Each wall is flat, endless, passes through zero and stands at right angles to its row. A trip goes straight from one point to another. List the walls that it crosses, first one first.

Walls:
(1): [ 0.30 -0.42 -0.80]
(2): [-0.24  0.08 -0.30]
(3): [0.26 0.15 0.24]
(4): [-0.56  0.27 -0.22]
(5): [ 0.00 -0.05  0.37]
(6): [0.41 0.35 0.10]
(7): [-0.13 -0.24  0.60]
Trips:
[-0.10 -0.39 -0.54] to [-0.53  0.14 -0.16] -> 1
[-0.06 -0.11  0.23] to [ 0.82  0.52 -0.03] -> 6, 7, 5, 1
[ 0.47 -0.37  0.15] to [-0.49 -0.73  0.56] -> 6, 1, 3
[-0.01  0.31 -0.57] to [ 0.28 -0.70  0.22] -> 6, 4, 2, 7, 5, 3

Walls:
(1): [ 0.17  0.31  0.35  0.35  0.20  0.12 -0.19 -0.06  0.04]
(2): [ 0.13 -0.05 -0.17 -0.04 -0.44 -0.41  0.28  0.10 -0.89]
(3): [ 0.12  0.32  0.20 -0.31  0.21 -0.44  0.27  0.09 -0.35]
(4): [-0.09  0.06 -0.75  0.11  0.24 -0.42  0.48 -0.25  0.37]
(5): [-0.14  0.66  0.02  0.33  0.53  0.05 -0.05  0.25  0.36]
(6): [ 0.18  0.09 -0.16 -0.76 -0.14 -0.37  0.26 -0.07  0.16]
Trips:
[-0.24  0.56  0.42 -0.27 -0.08  0.38 -0.43  0.28 -0.05] to [-0.56  0.11 -0.10 -0.70  0.42 -0.26 -0.46 -0.43 -0.04] -> 6, 1, 4
[-0.26 -0.05 -0.13  0.00 -0.26 -0.43  0.22 -0.47 -0.35] to [-0.27  0.54 -0.64 -0.53 -0.38  0.35 -0.61  0.28  0.24] -> 3, 5, 2, 4
[ 0.18  0.20  0.25 -0.52 -0.13 -0.12  0.09 -0.23 -0.10] to [ 0.66 -0.20 -0.05 -0.67 -0.03 -0.21  0.25 -0.26 -0.30] -> 4
[-0.30  0.85  0.66 -0.51 -0.06  0.00 -0.02  0.16  0.28] to [-0.81  0.52 -0.33  0.08  0.15 -0.53  0.49  0.05  0.16] -> 4, 1, 2
[-0.62  0.43 -0.72  0.28 -0.41  0.47 -0.02  0.03 -0.14] to [-0.51 -0.08 -0.70 -0.05 -0.28 -0.10 -0.10 -0.57 -0.60] -> 5, 6
[ 1.06  0.78 -0.11  0.54 -0.02 -0.01  0.48  0.46 -0.14] to [-0.39 -0.13 -0.31  0.43 -0.12  0.37  0.43 -0.07  0.27] -> 3, 2, 1
[ 0.02 -0.03 -0.39  0.15 -0.21 -0.49  0.31  0.01 -0.11] to [ 0.82  0.12  0.49 -0.23  0.31 -0.48 -0.04 -0.18 -0.21] -> 1, 4

Walls:
(1): [ 0.42  0.56 -0.23  0.48  0.32  0.01 -0.26  0.42 -0.23  0.07 -0.14 -0.26
  0.31 -0.07]
(2): [ 0.41 -0.38  0.19  0.16 -0.29  0.68  0.33  0.46 -0.10  0.09  0.38 -0.24
 -0.31 -0.44]
(3): [-0.23  0.14 -0.54 -0.13 -0.17  0.33  0.47  0.21 -0.36  0.39  0.28 -0.33
 -0.03  0.17]
(4): [ 0.50  0.32  0.12  0.07  0.08 -0.07 -0.06 -0.87  0.26  0.21 -0.28  0.20
  0.06  0.24]
(5): [ 0.52  0.27 -0.02 -0.26 -0.78  0.43  0.19 -0.46  0.45 -0.18 -0.55  0.71
  0.34  0.02]
Trips:
[-0.31  0.40 -0.13 -0.23 -0.48  0.25 -0.33 -0.24 -0.48  0.13  0.67 -0.51
 -0.08  0.17] to [-0.03 -0.52  0.17 -0.57  0.13 -0.35  0.80  0.23  0.69  0.32  0.87  0.17
  0.49  0.31] -> none
[ 0.14 -0.07  0.18 -0.66 -0.01  0.08  0.44 -0.25  0.23  0.16  0.01 -0.17
 -0.02 -0.86] to [ 0.18 -0.01  0.09 -0.47 -0.16  0.21 -0.07 -0.02  0.15 -0.03 -0.50  0.19
 -0.60  0.15] -> 3
[-0.09  0.23 -0.19  0.42 -0.35  0.50  0.01 -0.68  0.24 -0.31 -0.30  0.17
  0.29  0.15] to [-0.17  0.68 -0.28  0.26  0.04  0.62  0.43 -0.16 -0.01  0.20 -0.29 -0.32
  0.21 -0.23] -> 1, 3, 2
[ 0.60 -0.04 -0.58  0.60 -0.13 -0.01 -0.38  0.52 -0.12 -0.43  0.47  0.53
 -0.04  0.49] to [-0.04 -0.13  0.32  0.23  0.21 -0.59 -0.89 -0.30  0.80 -0.62 -0.09 -0.13
 -0.08 -0.49] -> 2, 5, 4, 1
[ 0.69  0.55  0.15 -0.02  0.04 -0.09  0.03 -0.14  0.16  0.15 -0.23  0.06
 -0.22 -0.47] to [ 0.24  0.38 -0.01  0.32 -0.39 -0.51  0.20 -0.76 -0.34  0.52 -0.99 -0.19
 -0.44 -0.02] -> 2

Walls:
(1): [-0.17  0.44  0.04  0.10 -0.69  0.28  0.19  1.09  0.34 -0.07  0.50 -0.21
  0.20  0.37 -0.23 -0.33  0.14  0.10  0.05  0.02 -0.07  0.55 -0.50 -0.40]
(2): [ 0.25 -0.02  0.24  0.02  0.08  0.07 -0.07  0.02  0.17  0.19  0.06 -0.32
 -0.40 -0.91 -0.20 -0.08 -0.18  0.12  0.15 -0.15  0.65 -0.08 -0.16  0.02]
(3): [ 0.37  0.01  0.42  0.03  0.14  0.74  0.18 -0.31  0.15  0.52 -0.12 -0.59
 -0.66 -0.31 -0.02 -0.46 -0.09 -0.47  0.67  0.12  0.32 -0.28  0.05 -0.05]
(4): [-0.07  0.17 -0.53 -0.18  0.21  0.20  0.26 -0.04  0.45 -0.04 -0.22  0.51
 -0.21  0.03  0.71  0.08 -0.03  0.31 -0.08  0.25 -0.70  0.35 -0.05 -0.03]
(5): [ 0.22  0.06  0.08  0.25 -0.21  0.35  0.14  0.08 -0.29  0.09 -0.33 -0.36
  0.40 -0.56 -0.15 -0.38  0.11  0.10 -0.18  0.60  0.93  0.25 -0.29  0.60]
Trips:
[-0.96 -0.07  0.38  0.27 -0.01  0.21 -0.13  0.35 -0.18  0.03 -0.22  0.38
 -0.19 -0.18  0.07  0.43 -0.13 -0.44  0.26  0.40  0.33 -0.31  0.92 -0.10] to [-0.16  0.04  0.63 -0.01 -0.79 -0.43 -0.10 -0.03  0.12 -0.43 -0.20  0.37
 -0.03  0.19 -0.09  0.25 -0.14  0.86  0.38 -0.04  0.14  0.45 -0.22  0.27] -> 3, 1, 5
[ 0.58 -0.11 -0.12  0.11 -0.25 -0.45 -0.04 -0.45  0.37  0.05  0.03 -0.39
 -0.57 -0.31  0.05 -0.56 -0.19 -0.03 -0.79 -0.49 -0.43 -0.59 -0.59  0.12] to [ 0.00 -0.68  0.28 -0.17 -0.03  1.11  0.34 -0.40 -0.34 -0.23 -0.05 -0.40
 -0.30  0.34 -0.38  0.19  0.56  0.59  0.19 -0.06 -0.09  0.33 -0.27 -0.33] -> 5, 1, 2
[ 0.30  0.21 -0.30  0.36 -0.02  0.01  0.42  0.27 -0.45  0.31  0.37  0.10
  0.88 -0.62 -0.57 -0.07 -0.30 -0.68 -0.50  0.02 -0.50  0.49  0.15  0.43] to [ 0.16 -0.11  0.46  0.06  0.13 -0.07 -0.18  0.79 -0.24 -0.41  0.42 -0.74
 -0.65  0.50 -0.12  0.13  0.61 -0.67  0.04  0.09 -0.22  0.26  0.29  0.13] -> 3, 5
[-0.29  0.16  0.34  0.46  0.08  0.52 -0.31  0.12  0.51  0.21 -0.80 -0.71
  0.29 -0.11 -0.50 -0.26  0.39 -0.43 -0.05 -0.07  0.70 -0.07  0.17 -0.47] to [-0.38 -0.25  0.43 -0.19  1.01  0.99 -0.24 -0.03 -0.03  0.56  0.38 -0.35
 -0.02  0.69  0.35  0.35 -0.15 -0.31  0.39  0.17  0.11  0.45  0.10 -0.67] -> 5, 2, 4
[-0.31  0.06 -0.06 -0.52 -0.04 -0.40 -0.36  0.32 -0.45 -0.70  0.09 -1.20
  0.40 -0.83 -0.28  0.41 -0.21  0.36  0.19 -0.70 -0.07  0.61 -0.52  0.17] to [ 0.44 -0.19 -0.05  0.23  0.53  0.28  0.27  0.61 -0.12  0.26  0.07  0.28
  0.21  0.22  0.16 -0.53 -0.28 -0.23  0.34  0.16 -0.25 -0.52 -0.62  0.64] -> 3, 4, 2
[-0.02 -0.45  0.12  0.00  0.01 -0.26  0.35  0.43 -0.42  0.25 -0.20  0.20
 -0.23 -0.39 -0.28 -0.08  0.55  0.47  0.44  0.07 -0.01 -0.10 -0.16  0.53] to [ 0.21  0.68  0.73 -0.13 -0.47 -0.02 -0.02 -0.35 -0.37  0.09 -1.09 -0.08
 -0.10 -0.61  0.32  0.55  0.01  0.25  0.41 -0.24 -0.60 -0.25 -0.41  0.28] -> 4

Walls:
(1): [-0.40 -0.14  0.13  0.10 -0.24  0.32  0.00  0.13 -0.18 -0.20 -0.39  0.11
  0.12 -0.49  0.53  0.09  0.17 -0.24  0.03 -0.52  0.05  0.25 -0.43 -0.14
 -0.19  0.05  0.58  0.48 -0.03  0.38 -0.35 -0.05 -0.31 -0.16  0.22 -0.29
  0.27  0.95 -0.51  0.17  0.24  0.12 -0.43  0.38  0.30  0.41  0.28  0.32]
(2): [ 0.63  0.12 -0.10  0.29  0.43 -0.04 -0.05 -0.15  0.44 -1.18  0.55 -0.26
  0.63 -0.21  0.09 -0.12  0.56  0.46  0.04  0.32 -0.13 -0.46  0.50 -0.37
  0.04  0.09 -0.12  0.13  0.47  0.06 -0.75  0.24 -0.14 -0.20  0.20  0.03
  0.04 -0.72  0.00  0.29 -0.51  0.21  0.18  0.34 -0.09 -0.19  0.10 -0.54]
(3): [ 0.62  0.05  0.11  0.13 -0.75 -0.33 -0.41  0.53  0.35 -0.84  0.58  0.56
 -1.00 -0.60 -0.11 -0.03 -0.40 -1.40 -0.27 -0.11 -0.14  0.34  0.25  0.26
 -0.06  0.25 -0.05  0.69 -0.31  0.27  0.46 -0.54 -0.63  0.34  0.29  0.13
  0.09 -0.33 -0.51 -0.36  0.48  0.21  0.37 -0.55 -0.25  0.25 -0.05 -0.02]
(4): [-0.26  0.12  0.35  0.15 -0.53  0.02  0.42  0.08  0.09 -0.02  0.21 -0.05
 -0.07 -0.26 -0.10 -0.17  0.47  0.10  0.23  0.30 -0.36 -0.46  0.50 -0.23
  0.48 -0.37 -0.47  0.88 -0.20  0.62  0.06  0.92  0.67  0.16 -0.49  0.24
  0.45  0.10  0.23 -0.39  0.02 -0.39 -0.29  0.06  0.05 -0.17  0.03  0.17]
(5): [ 0.28 -0.09 -0.22  0.36  0.14 -0.01  0.02 -0.52  0.04  1.20  0.23  0.18
 -0.25  0.62  0.15  0.04  0.10 -0.37  0.01  0.19  0.31  0.15  0.17 -0.30
 -0.51 -0.15 -0.17 -0.30  0.00  0.15 -0.30 -0.39  0.39 -0.07 -0.23 -0.24
 -0.07 -0.78  0.38 -0.30 -0.25  0.29  0.36 -0.44 -0.13 -0.34  0.14  0.13]
(6): [-0.23  0.00  0.56  0.53 -0.08 -0.42  0.10 -0.73 -0.09  0.48  0.07  0.06
 -0.06 -0.46  0.27 -0.94  0.55  0.20  0.15  0.19 -0.48 -0.16 -0.12  0.25
  0.26 -0.53 -0.34  0.03  0.63 -0.09 -0.47  0.17  0.09  0.18  0.54 -0.39
  0.07  0.28  0.23  0.10  0.86  0.37  0.76 -0.28 -0.23 -0.13 -0.26 -0.05]
(7): [ 0.24 -0.11 -0.80 -0.10 -0.27 -0.11 -0.25  0.09 -0.11  0.20  0.31 -0.78
 -0.53  0.46  0.45  0.10  0.06 -0.30 -0.13 -0.55  0.21  0.30 -0.49 -0.23
 -0.05 -0.32  0.35  0.22  0.46  0.10 -1.22  0.51  0.10 -0.16 -0.08  0.29
 -0.49 -0.03 -0.49 -0.02 -0.38 -0.02  0.44 -0.17  0.16  0.00 -0.29  0.76]
(8): [ 0.05  0.01  0.02 -0.22  0.02  0.98  0.31  0.27  0.00 -0.36  0.42 -0.04
  0.70 -0.39  0.20 -0.77  0.54  0.08  0.25  0.74  0.05  0.38  0.03 -0.06
  0.14  0.83 -0.02 -0.27  0.24  0.89  0.08 -0.39 -0.31  0.22 -0.17  0.00
 -0.37  0.55 -0.29  0.34  0.35  0.38  0.74  0.58 -0.34 -0.23 -0.43  0.14]
(9): [ 0.20  0.55 -0.64 -0.23  0.29  0.03 -0.72 -0.12  0.19 -0.09  0.22  0.31
 -0.71  0.33  0.25  0.34 -0.30  0.28  0.65  0.54  0.49 -0.60 -0.02 -0.31
 -0.55 -0.40  0.16 -0.12  0.29  0.23  0.30 -0.29 -0.28 -0.58  0.00  0.10
  0.38 -0.05 -0.12 -0.57 -0.91 -0.50  0.31  0.01 -0.60 -0.51  0.50 -0.28]
(10): [ 0.06  0.70 -0.10 -0.15  0.19  0.01 -0.36 -0.40 -0.40 -0.77 -0.02  0.35
 -0.17  0.68 -0.30 -0.37 -0.16 -0.17 -0.17  0.11 -0.08 -0.75 -0.79 -0.29
  0.07  0.28 -0.01 -0.14  0.00 -0.67  0.26 -0.61 -0.44  0.10 -0.09  0.60
  0.01  0.22 -0.28  0.07 -0.06 -0.04 -0.01  0.34  0.14 -0.63  0.30  0.24]
(11): [ 0.30  0.35  0.56  0.04 -0.84 -0.78  0.72 -0.53 -0.21 -0.02  0.21 -0.39
 -1.25 -0.02 -0.16 -0.13  0.03  0.52 -0.05 -0.04  0.62 -0.50  0.10  0.26
  0.60  0.15  0.72 -0.94 -0.43  0.04 -0.26  0.42 -0.25  0.24 -0.17  0.38
  0.03 -0.15 -0.20  0.19 -0.06 -0.05 -0.35 -0.43  0.05  0.49 -0.06  0.11]
(12): [-0.12 -0.01 -0.12  0.63  0.38  0.46  0.08  0.29 -0.48 -0.06  0.48 -0.64
  0.74  0.01  0.20  0.29  0.29  0.28  0.14  0.20 -0.42  0.08 -0.18  0.54
 -0.20 -0.52  0.19 -0.04  0.22  0.44  0.54 -0.03  0.44  0.47  0.26 -0.14
  0.42 -0.31 -0.03 -0.30  0.29 -0.68 -0.30  0.46 -0.22 -0.42  0.43 -0.35]
Trips:
[ 0.36  0.40  0.07  0.17 -0.10 -0.07  0.17  0.18  0.01  0.48  0.02 -0.05
  0.61  0.31  0.36  0.01  0.95 -0.64 -0.47  0.30  0.04 -0.07  0.42 -0.55
  0.82  0.61  0.29  0.04 -0.46  0.04  0.04  0.03  0.20 -0.10  0.29  0.08
 -0.40  0.49  0.48 -0.17 -0.17  0.48  0.15 -1.01  0.02 -0.14  0.94 -0.63] to [-0.04  0.46  0.45  0.02  0.26  0.00  0.54  0.04 -0.45  0.08 -0.44  0.54
  0.69 -0.99 -0.27 -0.37  0.38 -0.40 -0.02  0.08  0.66 -0.10 -0.28  0.23
 -0.03 -0.51  0.36  0.00  0.24  1.00  0.05  0.37 -0.27  0.16 -0.19 -0.22
 -0.29  0.00  0.36 -0.23 -0.23  0.11 -0.12 -0.30 -0.29  0.45 -0.24 -0.60] -> 3, 1, 12, 5
[-0.29 -0.20  0.55  0.23  0.10 -0.39 -0.56  0.16  0.03  0.50 -0.52 -1.36
  0.57 -0.37  0.15  0.36  0.34 -0.60 -0.02 -0.12 -0.21  0.04  0.66  0.59
 -0.32  0.06  0.56  0.01  0.61 -0.61  0.28  0.40 -0.86  0.09  0.23  0.40
  0.20 -0.51  0.52 -0.17 -0.43  0.48 -0.71 -0.16  0.11 -0.26  0.11 -0.25] to [-0.13  0.15 -0.55  0.19  0.43 -0.09  0.47  0.03  0.09  0.38  0.51  0.40
 -0.08 -0.07  0.05  0.74 -0.38  0.51 -0.08 -0.13 -0.23 -0.42  0.08 -0.55
 -0.21  0.26  0.09 -0.60  0.29  0.96 -0.39 -0.43 -0.22  0.58  0.23 -0.53
 -0.43 -0.22  0.36 -0.09  0.08  0.27 -0.56  0.29  0.69 -0.23  0.11  0.19] -> 5, 1, 11, 9, 8
[ 0.01 -0.01 -0.03  0.25  0.00  0.02 -0.12  0.77 -0.01 -0.10 -0.71 -0.06
  0.31 -0.85  0.38 -0.69  0.08  0.22  0.22 -0.40  0.43  0.00 -0.02  0.22
 -0.15 -0.22  0.12 -0.62  0.16 -0.06 -0.22  0.42 -0.25  0.25  0.29 -0.48
  0.22 -0.06 -0.08 -0.23 -0.43  0.57  0.47  0.56  0.16  0.17  0.38  0.10] to [ 0.11 -0.45  0.93 -0.23  0.68  0.08  0.33 -0.15  0.10 -0.79 -0.67  0.05
  0.32 -0.30  0.86 -1.15  0.00  0.37  0.30 -0.48 -0.26  0.08 -0.19  0.10
 -0.71  0.39  0.47 -0.07 -0.46 -0.36 -0.33  0.00 -0.15 -0.10 -0.04  0.43
  0.21  0.69 -0.15  0.09  0.25  0.37 -0.02  0.14  0.52 -0.27  0.16 -0.33] -> 7, 12, 10
[-0.03 -0.24  0.83 -0.49 -0.41 -0.11  0.02 -0.05  0.39 -0.86  0.08 -0.40
  0.02  0.59 -0.18  0.31 -0.08 -0.63 -0.20 -0.58  0.26 -0.60  0.23 -0.17
 -1.12  0.51  0.04  0.00  0.28 -0.13  0.48  0.30  0.27  0.15 -0.05  0.16
 -0.39  0.03 -0.07 -0.20  0.38 -0.29 -0.46 -0.98 -0.48  0.09  0.80 -0.12] to [-0.11 -0.09  0.34 -0.27 -0.03  0.40 -0.28  0.24  0.09  0.09 -0.62 -0.33
 -0.29  0.36  0.60  0.11 -0.38 -0.02  0.00 -0.08 -0.24 -0.14  0.19  0.44
 -0.08 -0.19  0.07 -0.54 -0.06  0.05 -0.04  0.02  0.05 -0.02  0.00  0.45
  0.35  0.37 -0.07 -0.44  0.23 -0.09  0.09  0.07  0.00  0.25 -0.13 -0.12] -> 4, 1, 12, 10, 7, 3
